Rows are points. Examples show where two turns around zero, p and q, send a point. Where does a point land after both, in the order given? Backwards means that the second turn is done in reverse. Each puzzle has new turns, and all numbers are rounded.

Turn p:
[5 2] -> [5 2]
[13 39] -> [11 40]
[  7 -48] -> [  9 -48]
[-25   7] -> [-25   6]
Turn q:
[ 1 38] -> [ 7 37]
[-13   5] -> [-12   7]
[ 12 -42] -> [  5 -43]
Where do these land?
q, then p: [ 19 -10] -> [ 18 -12]
q, then p: [34 28] -> [37 24]
q, then p backwards: [-8 -8] -> [-9 -6]
p, then q: [-45 -10] -> [-46  -5]

Turn p:
[ -1   9 -23] -> [  4  14 -20]
[ 22   4 -23] -> [ 26   6 -18]
[-24 -36  43] -> [-35 -41  29]
[-19  -4  15] -> [-22  -5  10]
[ 21  26 -11] -> [25 25 -1]
Turn q:
[ -1  36 -19] -> [ -1  36 -19]
[-27 -21   0] -> [-23 -24  -7]
[ 20  14 -33] -> [ 26  17 -27]
[14  2 32] -> [ 5  3 34]
[ -7 -31  21] -> [ -8 -32  19]
Where do these land?
p, then q: [ 48   1 -15] -> [50  4  6]
p, then q: [-18  11 -21] -> [ -9  17 -23]
q, then p backwards: [-32 -21  25] -> [-27 -24  27]
q, then p backwards: [ 2  9 11] -> [-1 11  9]

Turn p:
[ 19  -7 -19 -48 -17 -14] -> [ 24  -3 -10 -44 -11 -28]
[-25   3  -6  36   3 -14] -> [-31   9  -7  32   7  -7]
[ -1   5 -26  24  26   9] -> [  1  14 -26  21  23  13]
[  8  12  25  -4 -43  -3] -> [  0   5  27  -5 -43  -7]
[18 -6 23 -8  9  2] -> [ 18 -12  22  -2   6   5]
[-29  -5  21  -1  -6   7] -> [-29 -15  13  -4  -6  11]
[-34  36  25 -17 -11   2] -> [-37  20  29 -25 -10  13]
[ 20 -27 -36  22  18  16] -> [ 26 -12 -43  25  14   7]
[ 23 -12  -8  -5  21  -6] -> [26 -6 -5  1 21 -7]
Turn q:
[ 18 -12   6  -5  15 -14] -> [ 18 -11  10  -8  17  -7]
[ 23 -18  30  21   7  37] -> [ 16 -16  30  32   2  35]
[-26  12 -21 -22   0 -16] -> [-20   9 -27 -24   3 -13]
[  4  22 -29 -17 -16   2] -> [  6  20 -22 -22 -23   1]
[ 24 -22   0 -23 -21  -5] -> [ 17 -25  11 -25 -20  -2]
[-17  19  12 -18  12  30] -> [-22  14  -2  -7   9  37]
[  0  25   5  33 -24 -20] -> [ -5  28  15  20 -19 -30]
[-26 -26  -3  33  27 -15] -> [-10 -19 -15  36  31 -22]
Where do these land?
p, then q: [-17  -9  25  -8 -19  -7] -> [-27 -22  13  -4  -6  -7]
p, then q: [-13   2 -25 -18  -4  18] -> [  0   1 -29 -20 -11  11]
q, then p: [ 34 -12  14  -3   1   4] -> [ 27 -17  20   3  -6   8]
p, then q: [  4 -32 -13  16  36  16] -> [ 30 -17 -25  27  19  10]
p, then q: [ -8  20 -17  15 -22 -44] -> [-19  31   1  -4   0 -45]
q, then p: [  0  35   8  31 -21  -3] -> [-18  34  24  16 -19  -3]
q, then p: [-14 -25  -1 -23  32 -26] -> [  3 -23 -13 -15  44 -12]
p, then q: [33 -1 17 20 -1 23] -> [ 24   0  24  25 -18  16]
p, then q backwards: [-18  21  -9 -29  -2  19] -> [ -7  21  -3 -38  -2   8]

Turn p:
[-18 -17  15  15  14  19  20  22] -> [-12   0  20   2  25  16  21  26]
[ 26   3 -14 -25   8  14   1  25] -> [ 37   4  -9 -11   2  19 -12  16]
[ -1 -17  -1 -18   5  14  15  23] -> [ 15 -10  -1 -14  17  13   9  22]
[ -4   7   6   4  15 -31 -10 -10] -> [ -6  12  -1   8  12 -27 -13 -15]
[ -8  -9 -15  14   7 -28  16 -13] -> [ -5  -2 -17  23  17 -17  15 -15]
[-10  14   3  -3 -16  -5 -21 -11] -> [-15   1  -3  -8 -22 -14 -13  -4]
[-18 -15 -16   6 -11  20 -24 -19] -> [-31 -24 -13   4 -13  16 -13  -2]
[ 16  31  18   5  17 -18  19  -8] -> [ 14  38  13   0   5 -13  10 -23]
[-16  32  -6  -8 -18  17 -18   8] -> [-14  17 -11 -17 -32   3 -10  19]
[  9 -16  20  -1  -7  10   6 -18] -> [ -1 -18  20  -9   0   8   8 -18]
[ 24 -13 -10  10 -14 -13  -3   0] -> [ 19 -17   0  22 -10  -6  -1  -7]
Turn q:
[-20   0  -1 -24   2   0 -33  14] -> [  3   0  10 -23   4   9 -37  12]
[ 0 13 -9  4 -3 -3 18 -6] -> [-11  16 -10   6  -2  -4  12  -2]
[ 20  -9  -4  -7 -12  31 -25 -15] -> [ 21 -16 -11  -4 -28  23 -11 -15]
[ 10  13  20   2  -3 -22  12  11] -> [  8  14  18   9   0 -23  12  10]
[ 11  -5 -16   6  13   3 -25 -21] -> [ 12  -9 -17   3   5   4 -19 -27]
[-22  14  -5  -5  17  -1 -16  48] -> [ -2   9  10   5  25  10 -30  42]
[ 13  -6   8 -13   2 -18  17  -3] -> [ 11   7   4 -12   5 -16  21  -1]
[ -3  -5  -7   6  -6 -15  33   9] -> [-15   4  -9   0   7 -16  26  15]
[ -8  16   4   2 -12 -25  32  -8] -> [-22  23   4   0  -3 -26  22   0]
[ -1 -17   3  26  -8  11  -1  -8] -> [-10 -28  -3  14  -8   1   5  -9]
[  0 -14   7   2  11  39 -12 -22] -> [  3 -20   4   1  -6  37  -1 -25]
Where do these land?
p, then q: [-21 -28  -9  -8   9 -14   4  25] -> [  9 -10  -8   0  41  -2   0  20]
q, then p: [31 -3 10 13 12 16 18 -9] -> [  9   1   9  17  -1  20  28 -19]
q, then p: [ 2 14  9  7 23  7 -2 30] -> [ 3 19 26 15  7 13 -9 14]
q, then p backwards: [ 18  -4   3   0  12 -14 -29  25] -> [ 23 -14  -1 -12  10 -17 -14  26]
p, then q backwards: [-48  -8   6   4  -6  -8  -2 -27] -> [-37 -14 -13  18 -11 -16  22 -19]
q, then p: [  2  32 -26 -11  -8   9  -3 -24] -> [-14  16 -26  -3 -36   7  -5  -8]
p, then q: [  8   6  11  -4 -14  -6  15 -18] -> [ -3   8   0 -12 -11 -10  19 -15]
p, then q backwards: [ -2 -21   1 -19 -20   7  -2  -6] -> [ -2 -33   0  -3 -10   6  -7  -2]
q, then p: [ 7 11 -5 17 -7  5  0  4] -> [ -6   0   0  20 -10  -1   5   5]

Turn p:
[ -9 -15  -5  -9   9   7  -8  15  16   0  10] -> [ -4 -11  -3  -7  10  11  -6  18  11   9  14]
[ -7   4 -15  -1 -10   3   1   1  17   6   2] -> [ -2   6 -11  -2  -8   5  -4   0  15  15   2]
[  4 -15   3  -2   0 -10   8  18   2  -8  -1] -> [  5 -12  -2   2   2  -8  13  16   8  -7   5]
[ 17  11  -2  18  38  13 -11 -18  12   0  -4] -> [ 19  13   7  -3  39  18  -6 -18  -4   5 -11]
[-12   7   7 -12   8 -24   3 -20 -10  10  15] -> [-13   0  13 -14   1 -23  -1 -21 -10   6  16]
[  0  17  18   9  -4   2   4 -16   7  -3   2] -> [  3  17  17   9  -3   1  -4 -16   4  -7   2]
[  7 -13   1 -28  20   6   4  -5  -1  -5  -9] -> [ -9 -17   9 -26  11  11  10   1   1  -8  -8]
[-15  16  -5  -2 -15  11   3  17 -20   7 -10] -> [-17  17  -8   4 -19  -2   0  18 -16   2 -11]
[  7  -4   3  13   0   6  -2   5 -18   6  15] -> [  8  -3  -3  12   0   4   3   2 -23   1  10]
[-11 -17   8   5   8   2  -9 -11  -8  -9   2] -> [-12 -14   2   9  15   1 -10  -6  -5 -11   5]
[-10  -2   9  -4 -30  14   5   7  -2  17 -27] -> [-18  -2   8  17 -29   5   1  12   4   8 -25]
[  4   8  -9   4 -12   0  -3  -8  16  -8   9] -> [ 10   8  -9   0  -8   5  -9 -11  15   0   7]
[ 23   8  -6 -10  -9 -27  -5   8   2 -10  -7] -> [ 25  -4  -5 -17 -11 -22   1   2   8  -9  -9]
[  3  -4  -7  19  -5  -2  10   7 -11  -4   4] -> [  5   2 -15  16   0  -4  12   1  -8  -4   4]
Turn q:
[ -3  -6  10   9  -6 -19  -4  11  -4  -8  -5] -> [ -3  -2  14   8  -8 -19  -2   9  -9  -3  -3]
[ 12 -13   4   2  -4   3  -1  11  12 -20  16] -> [  5 -11  10   5   0   1  -2  13  11 -23  13]
[-16  -5   1  -7   7   3  -4   2  -2 -21   4] -> [-12 -13  -6   5   8   2  -4   4 -10 -17  -4]
[ -6 -12   8 -13  -6   8   8  11  -3  10  -1] -> [ -9 -13   7 -11  -3  10   4  10  -4  11   5]
[  1   1  -7   5  33  -2  12   6   5 -12  -2] -> [  8   1  -5   7  28  -2   9  13   3  -8 -16]
[  5  36  13 -18  -1   4   1   6   3  16  -7] -> [-10  33  12 -23   5  14  -3  -7  -6   6  -3]
[  4  -9   8  -2  -2 -15   1 -14  -3  33  -4] -> [  4  -4   5 -15  -2 -17   2 -14   4  30   4]
[  0   5 -17 -20  -9   5 -21  14  -4  11   1] -> [  2   5 -13 -23 -16   9 -19  10  -6   1  -1]
[  9  -8   0  10   4  -6  13   9  -8 -15   1] -> [13 -5  8 12  2 -4 14 11 -6 -9  0]
[ -7   6 -28   7  -9  -2   1 -48  -6 -18  -5] -> [  4  -4 -33  15 -12  -4  12 -42   3 -15  -9]
[ 11 -13   6   3 -11   8   8   5   7  12  -5] -> [ 4 -7 14 -2 -9  8  6  4 13 13  6]
[  6 -13   0  10   3   5  -7 -13  -4   1  -8] -> [ 11 -12   0  11  -1   0  -6 -11   5   8  -4]
[11 23  3 11  3  6 -8 -1 -5 17 18] -> [  9  27  -3   1   8   3 -11  -4  -1   9  20]
[-29   8   1   2  -2   2   2   1  12  -6  -3] -> [-30   4  -8   8   1   0   1   3   2  -3  -7]
Where do these land?
q, then p backwards: [-21  20  -8   2  -3 -13  -8   6   6  14  16] -> [-28  18 -18  -1   0  -8   1   9  -7  -5   6]
q, then p: [ 25   0   5  -1  -8   2  10  -5  13  -8 -10] -> [  8   2  19   4  -6  11   7  -8  17 -14  -2]
q, then p backwards: [  8 -14   1 -25  -4   8   2   9  17  -5 -20] -> [ 11  -8   7 -30  -1  11  -3  -1  10  -2 -19]
q, then p: [-20   9 -23  21  -9 -14 -20  21  -6  13  14] -> [ 13  14 -29  -2 -16 -24 -14  17  -9  18   6]
q, then p: [-10  -6   5  17   3  -2   0 -17   2   2  -3] -> [ -1  -2  -3  13  11  -8  -1 -14   4  13   0]
p, then q: [  9  -3  18  -8 -11   7  -2 -11  -9  -7  -8] -> [ -6 -13  15  14  -9   5  -2 -11  -5  -9  -2]
q, then p: [  4  -8  10   0   6   2  -2   3   5 -10  13] -> [ 5 -6  4  1 13  2 -2  6  1 -8 13]
p, then q backwards: [  0   6   4  -7   6  21   8  23   4  -2 -15] -> [  0   8  -5  -4   4  10  14  28   9  -3 -11]
q, then p: [  3  -1   4   3  15  -8   0   0 -14  17   4] -> [  8  -4   6 -10   5  -8   6  -2 -17  13  -2]
p, then q: [  9  -8  -6  -4  -7  14   8 -18   0   0   7] -> [ -1 -12  -8   5  -4  16   6 -15   7   1   7]
q, then p: [  3 -11   0  -9 -15  -3  23  -2   2 -14  -6] -> [-11  -7   3  10 -10   4  21  -2  12 -15   5]
q, then p: [-11  16 -12  12  26 -12 -19  -9 -21   0   8] -> [ 12   7 -23 -13  18 -18  -8 -10 -23   5 -14]

Turn p:
[ -3  -8 -18 -20  19  13   5  -3 -16   0  -4  11] -> [-17  -3 -13 -25  13  18  -6   8  -4  -6   5   1]
[ 14  12 -15  -9  -1  21  -8  18  16  20  -6  -1] -> [ 15   2   1  -8   0  25  -2  12  10  14 -22 -16]
[  8  -5 -11 -10   3   7 -21 -17  -2  -2   7  -2] -> [  3  -1 -13 -12  -4   2 -23  -9   8  -8   2  -9]
[ 19  16  18 -22  -5 -14   1   3  10  -9   9  12] -> [ 15   4  17 -23 -13 -12  14   0  20  -5   2   9]
[-13  -1  17   6   4 -18  -4  19  -6 -10 -16   5] -> [-10   1  16   4   5 -25  10  15 -12  -7  -7   0]
[ -4   0  12  15  -1  -8  13  -4 -21  17  -6   7] -> [ -1   4   6   1  12  -7   3  -7 -26  16   6  14]
[  9  -6  -9 -13 -12 -18  -1 -17   5 -13  -2 -27] -> [ -2  -5 -18  -2 -18 -10  13 -26   7 -12  -1 -15]
[ 15 -19  -7   5 -11   3  -6 -16   3 -11  -2  -2] -> [  8 -19 -15   2 -13  -2 -11 -11  -2 -10  -3   3]
[-16   2  -2  12 -17  -8  -8  -8  13  -6   0   5] -> [ -9   6   1  18 -20 -10  -9  -1   4   3  -5   7]
[-9 13  8 15 15 -5  4 19 16 25 10 -4] -> [ 3  8 15 17 21 -2  7  9 14 28 -2 -6]
[ -1 -14 -10   9   2 -16   9  14 -13  11  -1   4] -> [ -6  -9 -12   0   7 -10  10  11 -16  18   4  -1]
[-12  14  11  17  15  13  12 -17   5  -3   2  10] -> [-5 12  9 15 17  9 -8 -7  6 -4  2 27]
[ 12  19   3  -3   4  13   0  14 -10 -10  10   6] -> [ 20  14   3  -9   5   8   4  16   2 -11   6   3]
[-18 -23   5  -2 -16  20   6  -8   0 -10  -1 -26] -> [-12 -15   4  22 -13  18  -1 -14 -12 -17  13 -15]
Turn q:
[ 20 -23   0 -39 -12   4   8 -11 -16  18  16  -2] -> [ 19 -32  17 -29  -4 -24  -6 -13  -9   1  14  -9]
[  8  -5   9   8  13  11  -9   1 -12 -25   4   2] -> [  2  -3  -1   3  14  22  -8   7 -11 -15  11  11]
[-13   2  11  -9  -3  -3  12  11  15   0  11  -2] -> [-11   5  15  -8  -4  -5  14   6  16  -5   2  -1]
[-33  10   3  -4 -11  -2   2  -8   4 -14 -17  -6] -> [-25  27   3   0  -2  -1   3 -13  -7 -12 -10 -10]
[-25  16  -1 -13   4  -2   5  16   2  -5  -4 -18] -> [-25  18   1  -7   8 -10   7  15   1  -4  -2 -17]
[ 11   3  -8   3  14  -5  20  19  15  -8 -10  26] -> [  6  -9 -23  -3  -3   8  30  10  12 -10 -13  11]
[ 12  -1 -10   9  -4  15   4  -3  -9   1  18  18] -> [ 11 -11  -7  -3  -9  13   8  -5  -7  12  20   9]
[  1  -4  -2  18   2 -34  -3  11  -7  24   6   7] -> [  1 -12  -2  31 -11 -25   3  12   6  11  -4  13]
[  2   9 -11 -10   2   4   6  12  15  -4  -5   7] -> [ -2   3 -15 -16  -3   2  10   6  11  -2  -5  -2]
[ -9  -9  -3  10  16   3   3  -8  -4  -6   9 -12] -> [-10  -7   4  13  16   9  -2  -5   3   1   9  -8]
[  9  -7  -4   3 -14  -9 -35 -18   4  14  -7  -7] -> [  8   2  -1   6 -10  -9 -40 -13   2  11 -10   6]
[  4 -15   1   5  -4  11  -5   3  -6  13 -12   5] -> [  3 -14   4  -1  -8   7  -6   0 -12  10 -15   2]
[ 28   5   2  17 -14   6   5 -11  -3  -5   0  -4] -> [32  5 -1  9 -9 14 -5 -3 -3 -1  7 -5]
[-15  18  15   2  13   0 -12 -13   0  -2 -10 -14] -> [-7 26  7  6 24 -1 -9 -3 -3  2 -8  1]
Where do these land?
p, then q: [-15  -4  -5   6  13   3   9   5   0 -20   3   9] -> [-21  -1  -8   4  -3  12  13   9   4  -5   6  10]
q, then p backwards: [ -5   6   7   4  -9   7 -48   1   9   2   3   3] -> [-15  11  -8   5  -3  10 -13 -22   0  11   5  36]
q, then p: [ 15 -14  20   1  -9  12  -1   7   2  10   9  -1] -> [ 17 -18  23  -9  -5   0  -3   2  -5  -2   3  -2]
p, then q: [ -2  -3  -8  -7  19 -42  -9   5  -6   5  -3 -43] -> [ -7   4  -5  27  22 -27   4 -10  22  -6   2 -40]
q, then p: [-11   8  -3  -9  14  -4  -6   9 -11 -16   4   9] -> [-17  10  -9  -4   5  -1   2  19   4  -3  12   5]
p, then q: [ -5   8  12  -1 -12   1  13   1   4  -1  12  11] -> [  8   4  12  -4 -12   2  13   1   2   4   6  14]
q, then p backwards: [-15  -1   8   2 -11   6  12   4  -8  10 -22  11] -> [ -4   6   2  -2 -17  -7   9   6  -2   4 -29  -3]
p, then q backwards: [-16   8   2  -5  21   9   8   0  12  12   8  11] -> [-13   3  10   7  18  11 -11   2  16   0  14  -7]
q, then p: [ -1  -3  -7  -4  -5   8  -3 -16  11 -23  -3   5] -> [ -4   8  -7  -2  -9  14 -14  -8  11 -18   1   4]
p, then q: [  7 -10 -10  -2 -11  -1   9   7   1  12  13  -6] -> [  6 -15   6  -2  -9  -1   0  -1   3  15   6 -14]
p, then q: [  7   5  -7   3  -9   4   4   9   9  -9  11 -32] -> [ 16   4  -2  11  -4  18   2   0  12   0   9 -26]
p, then q: [39 -8 -5 20 -1 -8  7 -6  3  6  3  3] -> [ 25 -31 -20   2  -4  -4  -3 -12   4   3  -8   2]
p, then q backwards: [ 12   2  -4 -10  -3   6   0  -7   4   9 -41   9] -> [ -5 -15   9 -11  -1  17  -4   0   7   7 -34  14]
p, then q backwards: [-11   7   1   2   4  -1   6 -19 -29   3   3  10] -> [-11  16   3  -9  -1   8 -19 -11 -16 -13   6  10]
